Every row gives one point. Two turns around zero, p and q, are shown by what they do to some points. Where does a point land after both, in the order given? Backwards means that the second turn is done in reverse. Each puzzle has new turns, and all numbers are rounded.
In the rows, 100 means zero.

Turn p:
[80, 120] => [109, 127]
[102, 157] => [152, 124]
[109, 56] => [65, 72]
[110, 67] => [75, 76]
Turn q:
[176, 70] => [154, 39]
[82, 130] => [98, 135]
[77, 98] => [79, 109]
[81, 103] => [84, 111]
[84, 100] => [86, 107]
Where do these land?
q, then p: [83, 140] => [140, 117]
p, then q: [139, 100] => [100, 61]
p, then q backwards: [78, 60] => [58, 81]

Turn p:
[60, 96, 66] => [96, 48, 96]
[83, 89, 149] => [71, 117, 141]
[104, 115, 104] => [91, 108, 89]
[153, 100, 81] => [142, 127, 74]
Turn q:
[151, 152, 94] => [106, 168, 125]
[128, 99, 107] => [91, 111, 125]
[72, 102, 111] => [92, 90, 73]
[55, 43, 120] => [79, 30, 81]
[92, 111, 86] => [115, 106, 90]
[103, 92, 82] => [117, 93, 108]
Where do these land?
q, then p: [104, 87, 114] => [93, 92, 116]
q, then p: [104, 82, 113] => [94, 93, 121]
q, then p backwards: [112, 87, 80] => [100, 74, 96]
p, then q backwards: [58, 67, 113] => [129, 54, 107]
q, then p: [122, 176, 80] => [73, 126, 27]

Turn p:
[114, 165, 65, 76] => [145, 123, 120, 157]
[110, 69, 129, 113] => [71, 73, 87, 82]
[95, 148, 111, 68] => [141, 85, 134, 122]
[92, 71, 69, 81] => [118, 121, 67, 81]
[119, 148, 83, 99] => [114, 112, 118, 148]
[65, 52, 111, 137] => [58, 111, 97, 44]
[105, 47, 132, 126] => [53, 75, 78, 65]
Turn q:
[94, 159, 145, 102] => [61, 100, 84, 39]
[64, 106, 75, 62] => [140, 88, 60, 95]
[131, 96, 60, 153] => [117, 143, 156, 109]
[81, 58, 90, 95] => [111, 101, 84, 143]
[129, 81, 131, 88] => [70, 69, 115, 114]
Where do these land?
p, then q backwards: [138, 138, 126, 111] => [129, 49, 112, 89]
q, then p: [128, 70, 122, 47] => [63, 104, 63, 53]
p, then q: [54, 127, 94, 75] => [68, 61, 123, 79]
p, then q: [137, 79, 111, 137] => [121, 136, 65, 117]
p, then q: [54, 89, 35, 115] => [115, 83, 100, 21]
p, then q backwards: [90, 97, 112, 116] => [114, 110, 113, 107]

Turn p:
[78, 142, 113, 107] => [87, 110, 139, 127]
[119, 86, 67, 117] => [120, 74, 73, 110]
[80, 86, 82, 131] => [84, 61, 94, 110]
[110, 93, 106, 69] => [103, 127, 87, 85]
[101, 132, 152, 102] => [104, 121, 156, 88]
[139, 63, 84, 73] => [128, 110, 52, 73]
[73, 98, 97, 100] => [74, 96, 100, 106]
Turn q:
[89, 120, 116, 101] => [97, 118, 116, 115]
[142, 113, 91, 86] => [125, 122, 73, 82]
[117, 89, 95, 123] => [98, 90, 72, 110]
[128, 77, 110, 92] => [132, 85, 85, 99]
[24, 101, 87, 97] => [48, 85, 155, 94]
Where do these land?
p, then q: [126, 161, 93, 87] => [104, 137, 63, 143]
p, then q: [99, 71, 103, 88] => [97, 101, 112, 71]
p, then q backwards: [51, 88, 111, 99] => [63, 106, 70, 120]
q, then p: [105, 117, 136, 106] => [124, 82, 126, 108]
q, then p: [110, 108, 89, 112] => [95, 99, 93, 119]
q, then p backwards: [109, 55, 68, 109] => [97, 52, 85, 125]

Turn p:
[89, 63, 162, 86, 59, 126] => [54, 96, 172, 92, 76, 101]
[123, 126, 135, 139, 122, 120] => [58, 133, 77, 82, 112, 68]
[106, 83, 69, 113, 77, 63] => [139, 90, 98, 128, 77, 81]
[124, 102, 132, 64, 81, 73] => [125, 123, 142, 69, 91, 96]
[81, 144, 95, 126, 122, 113] => [78, 103, 47, 84, 99, 107]
[157, 67, 72, 42, 86, 75] => [169, 126, 151, 125, 126, 109]
[89, 113, 51, 95, 103, 113] => [114, 95, 69, 125, 104, 133]
[32, 101, 83, 135, 150, 117] => [64, 35, 44, 97, 116, 106]
Turn q:
[148, 109, 55, 152, 151, 143] => [102, 34, 123, 52, 139, 154]
[88, 79, 91, 120, 93, 81] => [100, 106, 65, 96, 114, 100]
[38, 113, 94, 70, 92, 109] => [48, 135, 97, 112, 68, 102]
[134, 74, 100, 136, 154, 150] => [92, 33, 122, 106, 152, 128]
[104, 91, 102, 54, 61, 79] => [106, 129, 102, 95, 82, 46]
[94, 116, 127, 101, 61, 95] => [118, 103, 86, 117, 60, 87]
[95, 117, 131, 66, 87, 43] => [135, 161, 105, 120, 85, 82]
Where do these land?
p, then q: [151, 66, 118, 85, 129, 138] => [107, 118, 121, 142, 115, 161]
q, then p: [55, 108, 114, 72, 41, 105] => [126, 95, 84, 110, 26, 104]
q, then p: [125, 124, 112, 176, 140, 83] => [64, 136, 109, 149, 162, 109]
q, then p backwards: [90, 147, 62, 96, 97, 118] => [71, 126, 136, 79, 72, 106]
p, then q: [117, 77, 118, 78, 148, 95] => [103, 121, 134, 124, 140, 112]
p, then q backwards: [129, 91, 117, 62, 124, 72] => [149, 98, 85, 84, 121, 74]
p, then q: [96, 89, 74, 89, 51, 106] => [117, 56, 79, 108, 75, 98]
q, then p: [37, 98, 84, 142, 70, 83] => [114, 91, 61, 148, 81, 152]

Turn p:
[111, 94, 100, 97, 86, 51, 104, 97] => [121, 83, 94, 96, 104, 84, 72, 131]
[32, 89, 116, 120, 112, 97, 73, 89] => [71, 109, 96, 39, 119, 102, 80, 69]
[84, 72, 91, 118, 90, 99, 90, 107] => [103, 103, 91, 87, 86, 113, 73, 82]
[120, 92, 130, 86, 95, 118, 118, 78] => [107, 88, 145, 104, 94, 105, 118, 106]
[114, 152, 97, 127, 112, 121, 99, 116] => [66, 102, 87, 141, 112, 76, 119, 81]
[130, 96, 75, 94, 95, 96, 66, 116] => [115, 138, 86, 125, 87, 94, 85, 111]
[81, 108, 98, 98, 84, 110, 88, 111] => [105, 109, 89, 89, 96, 87, 106, 78]
[130, 94, 117, 79, 107, 81, 130, 116] => [104, 76, 106, 110, 77, 96, 112, 142]
[98, 103, 77, 81, 119, 128, 132, 71] => [108, 92, 105, 109, 124, 142, 137, 99]
Turn q:
[86, 112, 131, 128, 104, 81, 73, 109] => [87, 109, 127, 113, 110, 80, 128, 129]
[114, 63, 92, 93, 99, 133, 110, 104] => [125, 87, 115, 79, 97, 107, 81, 69]
[80, 145, 91, 114, 115, 111, 109, 105] => [94, 74, 77, 94, 111, 106, 111, 140]
[120, 119, 100, 119, 99, 87, 72, 108] => [98, 110, 105, 102, 80, 71, 104, 127]
[108, 134, 135, 97, 112, 81, 76, 90] => [93, 130, 111, 119, 90, 108, 114, 143]
[77, 109, 74, 81, 116, 90, 109, 116] => [94, 105, 64, 80, 122, 102, 108, 99]
[93, 103, 88, 80, 105, 95, 147, 124] => [125, 92, 59, 104, 121, 111, 109, 82]
[101, 58, 87, 79, 62, 131, 102, 95] => [100, 85, 114, 81, 77, 114, 93, 43]
[106, 91, 119, 108, 121, 80, 76, 78] => [87, 129, 127, 111, 109, 94, 85, 116]
[116, 65, 83, 101, 67, 110, 125, 70] => [96, 79, 104, 116, 83, 105, 66, 53]
Where do these land?
q, then p: [91, 120, 126, 78, 135, 119, 91, 117] => [88, 100, 96, 122, 73, 99, 147, 109]
q, then p: [117, 102, 104, 77, 89, 112, 107, 96] => [117, 106, 113, 118, 100, 98, 105, 82]
q, then p backwards: [120, 108, 101, 119, 92, 129, 113, 102] => [112, 84, 106, 99, 76, 86, 126, 103]
p, then q: [102, 97, 93, 89, 125, 108, 121, 108] => [112, 72, 94, 90, 109, 105, 106, 87]
q, then p: [102, 113, 78, 108, 97, 73, 83, 71] => [99, 108, 68, 76, 111, 83, 86, 81]
q, then p backwards: [75, 105, 91, 108, 77, 99, 111, 105] => [88, 120, 102, 111, 105, 108, 125, 110]
q, then p backwards: [123, 104, 84, 100, 92, 110, 98, 127] => [91, 96, 103, 83, 72, 92, 101, 121]
q, then p backwards: [47, 24, 130, 103, 111, 99, 67, 83] => [78, 113, 144, 124, 118, 144, 74, 30]
p, then q backwards: [124, 128, 94, 118, 83, 51, 109, 91] => [112, 107, 87, 151, 122, 86, 130, 97]

Turn p:
[88, 83, 79, 74, 112, 85, 130, 82, 112] => [83, 108, 58, 88, 92, 102, 95, 70, 108]
[64, 101, 81, 117, 44, 126, 89, 106, 66] => [149, 89, 106, 154, 96, 103, 63, 95, 86]
[90, 104, 114, 82, 114, 89, 106, 109, 100] => [89, 96, 100, 81, 119, 98, 91, 90, 107]
[119, 98, 75, 66, 158, 106, 89, 96, 106] => [69, 79, 59, 68, 112, 121, 123, 119, 86]
[124, 88, 100, 126, 60, 103, 118, 105, 81] => [117, 105, 132, 119, 58, 113, 97, 88, 100]
[85, 94, 78, 116, 70, 98, 102, 82, 126] => [114, 132, 80, 124, 81, 82, 93, 100, 99]
[111, 105, 91, 83, 86, 47, 82, 83, 101] => [73, 145, 98, 112, 115, 131, 94, 98, 108]
[115, 92, 142, 60, 93, 111, 88, 105, 111] => [63, 80, 116, 92, 101, 92, 75, 123, 129]
[92, 60, 91, 124, 102, 124, 72, 112, 83] => [145, 77, 92, 111, 93, 117, 109, 125, 119]
[100, 133, 118, 120, 147, 118, 106, 139, 129] => [110, 89, 116, 45, 119, 62, 121, 117, 74]
[113, 142, 131, 133, 115, 93, 118, 82, 83] => [88, 100, 143, 106, 115, 81, 140, 74, 83]
Turn q:
[104, 117, 89, 116, 72, 133, 85, 69, 120] => [129, 71, 58, 114, 90, 119, 103, 95, 104]
[102, 72, 113, 95, 82, 146, 140, 146, 81] => [46, 80, 102, 99, 135, 128, 56, 109, 90]
[99, 105, 110, 101, 113, 69, 62, 120, 91] => [109, 115, 123, 80, 113, 91, 134, 115, 116]
[104, 123, 92, 74, 110, 75, 97, 113, 100] => [108, 125, 115, 70, 86, 104, 107, 100, 90]
[109, 99, 109, 91, 139, 87, 89, 109, 114] => [116, 108, 130, 89, 115, 85, 111, 84, 88]
[104, 91, 75, 108, 120, 67, 90, 116, 106] => [114, 100, 141, 93, 86, 84, 104, 115, 106]
[97, 101, 120, 110, 114, 57, 115, 126, 112] => [104, 127, 120, 90, 115, 66, 95, 128, 86]
[62, 90, 107, 98, 100, 139, 136, 128, 77] => [41, 75, 87, 81, 114, 94, 72, 96, 95]
[123, 119, 91, 114, 84, 109, 99, 24, 85] => [129, 114, 56, 138, 70, 109, 96, 68, 132]
[97, 84, 94, 92, 65, 117, 87, 48, 114] => [105, 86, 67, 145, 76, 120, 122, 90, 94]
Where do these land?
p, then q backwards: [115, 141, 122, 126, 129, 119, 120, 71, 101] => [56, 69, 116, 82, 132, 89, 77, 97, 118]
p, then q: [97, 76, 91, 102, 99, 60, 79, 96, 88] => [126, 74, 86, 84, 107, 106, 82, 78, 87]
p, then q backwards: [91, 101, 130, 123, 143, 134, 130, 86, 122] => [43, 107, 101, 118, 136, 95, 69, 92, 108]
q, then p: [117, 105, 123, 78, 111, 101, 144, 77, 127] => [100, 97, 114, 140, 126, 128, 129, 98, 77]
q, then p backwards: [94, 84, 77, 87, 82, 83, 103, 128, 62] => [148, 90, 122, 80, 91, 87, 88, 103, 111]
q, then p: [123, 77, 84, 59, 97, 96, 71, 117, 86] => [96, 60, 119, 105, 91, 54, 93, 90, 107]
q, then p: [103, 102, 107, 105, 77, 86, 80, 137, 104] => [104, 76, 108, 60, 99, 98, 84, 103, 92]
q, then p backwards: [87, 137, 97, 103, 136, 116, 124, 84, 137] => [62, 114, 80, 104, 104, 122, 146, 125, 109]
p, then q: [104, 71, 62, 122, 56, 96, 74, 107, 86] => [133, 78, 83, 95, 126, 139, 76, 117, 125]
q, then p: [70, 105, 108, 96, 70, 108, 74, 97, 87] => [116, 98, 71, 84, 80, 92, 81, 79, 86]

Turn p:
[142, 112, 96, 117, 93, 127, 93, 108, 118, 88, 106] => [121, 93, 99, 127, 89, 75, 110, 97, 135, 98, 80]
[101, 114, 74, 94, 96, 84, 115, 110, 81, 92, 115] => [115, 76, 97, 85, 126, 113, 95, 103, 112, 105, 107]
[113, 92, 105, 100, 90, 104, 157, 111, 102, 161, 81] => [56, 78, 90, 113, 121, 87, 154, 72, 92, 111, 125]
[135, 100, 95, 105, 109, 77, 98, 131, 87, 94, 115] => [99, 63, 108, 115, 109, 91, 82, 121, 124, 97, 113]
[76, 121, 119, 113, 132, 60, 111, 96, 107, 112, 76] => [69, 104, 63, 107, 101, 110, 65, 91, 78, 122, 118]
[76, 89, 93, 104, 61, 82, 84, 94, 84, 100, 89] => [98, 98, 96, 91, 104, 135, 104, 105, 80, 63, 89]
[92, 113, 109, 78, 104, 119, 105, 51, 122, 90, 98] => [105, 149, 83, 81, 97, 92, 114, 104, 101, 122, 83]
[104, 107, 128, 115, 110, 99, 75, 77, 97, 96, 121] => [117, 129, 89, 115, 93, 84, 83, 121, 94, 88, 112]
[95, 86, 109, 114, 104, 128, 97, 77, 93, 71, 114] => [128, 126, 118, 106, 108, 82, 95, 105, 84, 99, 79]
[58, 120, 93, 92, 105, 81, 105, 119, 86, 110, 101] => [98, 94, 96, 82, 108, 134, 81, 79, 90, 104, 129]
[112, 70, 108, 65, 117, 133, 95, 80, 103, 119, 53] => [73, 114, 120, 102, 61, 98, 143, 115, 80, 135, 85]
[81, 88, 110, 90, 74, 101, 92, 123, 119, 85, 96] => [83, 111, 122, 94, 94, 117, 91, 83, 113, 76, 86]
[117, 109, 67, 94, 98, 108, 78, 108, 71, 82, 116] => [143, 76, 113, 94, 97, 112, 100, 122, 115, 100, 98]
[98, 81, 96, 118, 108, 98, 92, 115, 131, 100, 117] => [94, 92, 106, 92, 87, 70, 81, 84, 104, 81, 96]
Turn q:
[66, 112, 103, 109, 88, 95, 123, 71, 114, 139, 69] => [103, 89, 96, 104, 48, 69, 90, 104, 97, 122, 66]
[88, 73, 110, 115, 82, 94, 59, 103, 109, 94, 119] => [65, 84, 105, 101, 107, 110, 117, 67, 123, 103, 108]
[124, 84, 113, 86, 85, 123, 79, 112, 89, 104, 100] => [90, 103, 81, 111, 118, 113, 85, 72, 86, 101, 120]
[136, 109, 100, 87, 133, 96, 107, 125, 98, 125, 128] => [111, 104, 82, 125, 136, 110, 102, 139, 97, 119, 117]
[72, 98, 110, 85, 106, 90, 119, 85, 96, 101, 60] => [105, 126, 98, 77, 62, 94, 92, 101, 94, 114, 79]
[91, 90, 69, 106, 89, 103, 84, 90, 89, 96, 97] => [83, 92, 109, 102, 102, 110, 92, 91, 102, 77, 75]
[88, 120, 100, 116, 94, 102, 56, 82, 117, 78, 91] => [112, 95, 130, 113, 91, 109, 124, 59, 112, 92, 88]
[139, 102, 89, 109, 108, 74, 109, 130, 100, 88, 100] => [100, 94, 119, 96, 118, 124, 109, 131, 75, 101, 124]
[60, 91, 109, 89, 101, 94, 114, 85, 88, 93, 109] => [94, 114, 95, 71, 91, 82, 93, 99, 130, 102, 86]
[83, 94, 92, 77, 71, 115, 81, 79, 136, 88, 100] => [112, 74, 77, 88, 83, 112, 112, 61, 113, 86, 84]
[68, 111, 100, 83, 111, 94, 95, 57, 95, 102, 97] => [115, 115, 99, 89, 94, 85, 102, 87, 121, 109, 55]
[98, 124, 99, 109, 108, 96, 120, 143, 78, 105, 115] => [106, 105, 117, 110, 106, 100, 74, 137, 115, 99, 131]
[156, 112, 107, 115, 104, 96, 144, 111, 83, 93, 108] => [114, 97, 110, 94, 131, 79, 94, 135, 56, 99, 132]
[133, 80, 99, 114, 120, 129, 110, 126, 109, 95, 108] => [90, 108, 80, 119, 114, 101, 116, 116, 79, 76, 135]
Where do these land?
p, then q: [111, 100, 83, 104, 101, 88, 97, 90, 120, 106, 108] => [97, 91, 97, 84, 96, 124, 102, 107, 98, 97, 88]
q, then p: [112, 137, 96, 113, 91, 128, 118, 89, 82, 111, 107] => [98, 81, 91, 122, 94, 93, 69, 136, 100, 85, 96]
p, then q: [104, 125, 86, 113, 104, 77, 95, 104, 75, 105, 122] => [86, 96, 87, 112, 133, 119, 117, 108, 99, 81, 106]
p, then q: [98, 74, 87, 106, 101, 84, 111, 113, 96, 111, 70] => [68, 121, 91, 86, 87, 91, 85, 93, 108, 94, 91]
p, then q: [70, 93, 99, 117, 101, 95, 75, 92, 110, 100, 113] => [113, 101, 117, 88, 123, 116, 88, 75, 98, 92, 94]
q, then p: [108, 89, 95, 24, 107, 171, 117, 106, 98, 103, 99] => [169, 55, 80, 74, 76, 103, 103, 121, 129, 118, 64]
p, then q backwards: [95, 108, 91, 117, 75, 85, 102, 91, 102, 67, 105] => [101, 104, 70, 72, 103, 111, 96, 85, 83, 98, 112]
q, then p: [104, 80, 129, 113, 107, 95, 105, 152, 115, 100, 119] => [116, 103, 113, 71, 118, 75, 93, 69, 112, 79, 131]
p, then q: [103, 77, 113, 83, 85, 95, 106, 98, 97, 112, 121] => [115, 113, 101, 79, 100, 99, 106, 112, 123, 104, 118]
p, then q backwards: [108, 103, 112, 89, 101, 128, 55, 88, 101, 95, 94] => [75, 122, 96, 103, 128, 102, 110, 110, 114, 99, 67]
p, then q backwards: [102, 80, 96, 116, 116, 78, 115, 84, 93, 90, 113] => [123, 97, 96, 102, 92, 99, 126, 86, 78, 111, 112]
q, then p: [85, 135, 112, 104, 111, 75, 105, 92, 111, 100, 30] => [90, 111, 86, 148, 115, 131, 149, 109, 118, 75, 112]

Turn p:
[108, 111, 121, 131, 128, 51, 61, 145, 100, 123, 108] => [78, 115, 124, 69, 116, 103, 53, 135, 101, 47, 115]
[131, 100, 106, 117, 117, 72, 116, 79, 120, 65, 101] => [97, 109, 120, 116, 121, 98, 148, 119, 92, 77, 115]
[75, 123, 134, 53, 75, 166, 118, 75, 150, 81, 36] => [85, 112, 91, 103, 54, 121, 158, 85, 155, 150, 27]
[134, 78, 89, 77, 90, 64, 61, 112, 105, 97, 105] => [75, 101, 139, 88, 123, 57, 87, 103, 101, 110, 122]
[133, 97, 133, 120, 97, 130, 78, 91, 86, 72, 131] => [105, 83, 133, 81, 124, 115, 118, 64, 69, 80, 78]
[80, 111, 137, 57, 87, 135, 136, 89, 90, 44, 143] => [155, 56, 86, 85, 115, 97, 151, 63, 133, 98, 70]
[110, 134, 60, 108, 111, 77, 95, 107, 60, 141, 98] => [84, 70, 79, 96, 90, 103, 61, 142, 67, 105, 128]
[98, 82, 63, 139, 112, 64, 82, 146, 40, 97, 97] => [80, 77, 101, 109, 86, 92, 48, 89, 81, 54, 165]
[119, 82, 95, 125, 66, 52, 123, 115, 83, 148, 85] => [97, 138, 90, 66, 79, 95, 85, 117, 74, 109, 163]
[79, 102, 55, 99, 99, 136, 123, 115, 142, 136, 89] => [128, 122, 99, 140, 63, 115, 71, 120, 110, 140, 85]
[52, 111, 74, 115, 83, 100, 75, 78, 128, 122, 89] => [91, 131, 71, 123, 75, 71, 76, 112, 89, 103, 62]
[80, 69, 132, 61, 134, 153, 131, 47, 96, 75, 118] => [122, 88, 67, 125, 153, 132, 142, 52, 126, 126, 69]
Turn q:
[82, 100, 88, 86, 86, 61, 106, 65, 97, 73, 128] => [70, 118, 100, 100, 90, 121, 121, 133, 124, 134, 86]
[98, 72, 68, 114, 136, 82, 91, 57, 81, 118, 118] => [78, 72, 87, 67, 120, 127, 152, 113, 98, 102, 108]
[106, 118, 117, 138, 114, 118, 99, 93, 118, 81, 41] => [70, 101, 123, 104, 139, 77, 69, 54, 91, 94, 112]
[160, 110, 122, 145, 117, 79, 129, 123, 109, 101, 68] => [103, 47, 123, 116, 105, 86, 72, 51, 120, 119, 141]
[94, 119, 33, 153, 165, 175, 165, 130, 158, 142, 119] => [103, 48, 104, 121, 90, 54, 175, 14, 115, 11, 59]
[79, 109, 117, 82, 65, 104, 113, 92, 74, 131, 115] => [117, 131, 115, 100, 61, 117, 112, 112, 72, 104, 108]
[126, 125, 91, 95, 47, 93, 75, 130, 97, 114, 84] => [148, 138, 92, 101, 98, 78, 84, 91, 117, 118, 132]
[45, 104, 94, 59, 134, 94, 80, 109, 76, 88, 125] => [86, 101, 93, 88, 92, 76, 115, 169, 75, 89, 68]
[138, 100, 134, 83, 85, 120, 78, 102, 70, 44, 82] => [92, 114, 104, 114, 119, 116, 31, 130, 116, 83, 134]
[143, 106, 113, 69, 103, 120, 110, 114, 127, 97, 49] => [102, 96, 92, 77, 87, 84, 37, 62, 116, 82, 106]
[52, 51, 87, 105, 79, 82, 103, 105, 96, 109, 124] => [100, 107, 59, 124, 92, 120, 136, 115, 68, 125, 78]
[77, 85, 136, 71, 69, 71, 49, 80, 98, 102, 149] => [132, 127, 106, 90, 108, 143, 97, 159, 88, 140, 68]
Where do these land?
q, then p: [127, 93, 82, 95, 142, 41, 136, 112, 129, 42, 124] => [105, 194, 105, 130, 84, 82, 65, 92, 128, 109, 102]
q, then p: [55, 100, 76, 58, 121, 85, 108, 152, 74, 122, 120] => [106, 93, 109, 81, 57, 67, 95, 102, 105, 100, 176]
q, then p backwards: [78, 114, 70, 118, 117, 93, 108, 75, 128, 113, 97] => [109, 94, 133, 83, 81, 107, 84, 73, 105, 71, 88]
p, then q: [110, 76, 112, 114, 93, 109, 86, 150, 93, 89, 50] => [103, 150, 128, 113, 104, 130, 91, 107, 91, 104, 57]
p, then q: [165, 151, 125, 99, 126, 61, 84, 92, 86, 102, 68] => [95, 87, 77, 141, 55, 76, 84, 137, 48, 76, 64]
p, then q: [78, 51, 114, 71, 73, 115, 96, 83, 111, 126, 104] => [102, 108, 126, 37, 98, 92, 125, 82, 112, 109, 99]
p, then q: [88, 104, 151, 105, 102, 118, 95, 118, 119, 88, 104] => [76, 116, 108, 86, 97, 95, 56, 81, 114, 85, 86]
q, then p: [58, 93, 106, 60, 111, 153, 83, 82, 64, 65, 112] => [94, 45, 110, 105, 53, 98, 92, 85, 139, 50, 95]
q, then p backwards: [130, 104, 135, 113, 65, 111, 140, 62, 95, 76, 76] => [114, 51, 93, 121, 121, 124, 88, 139, 91, 113, 57]
q, then p: [129, 121, 72, 96, 108, 111, 96, 117, 119, 144, 117] => [104, 107, 127, 100, 118, 87, 151, 111, 102, 128, 120]
p, then q: [94, 93, 114, 108, 114, 141, 75, 88, 45, 176, 113] => [109, 127, 73, 38, 133, 98, 118, 131, 71, 44, 116]
p, then q: [88, 99, 44, 164, 28, 61, 93, 69, 136, 57, 115] => [79, 108, 134, 146, 81, 94, 111, 127, 129, 179, 179]
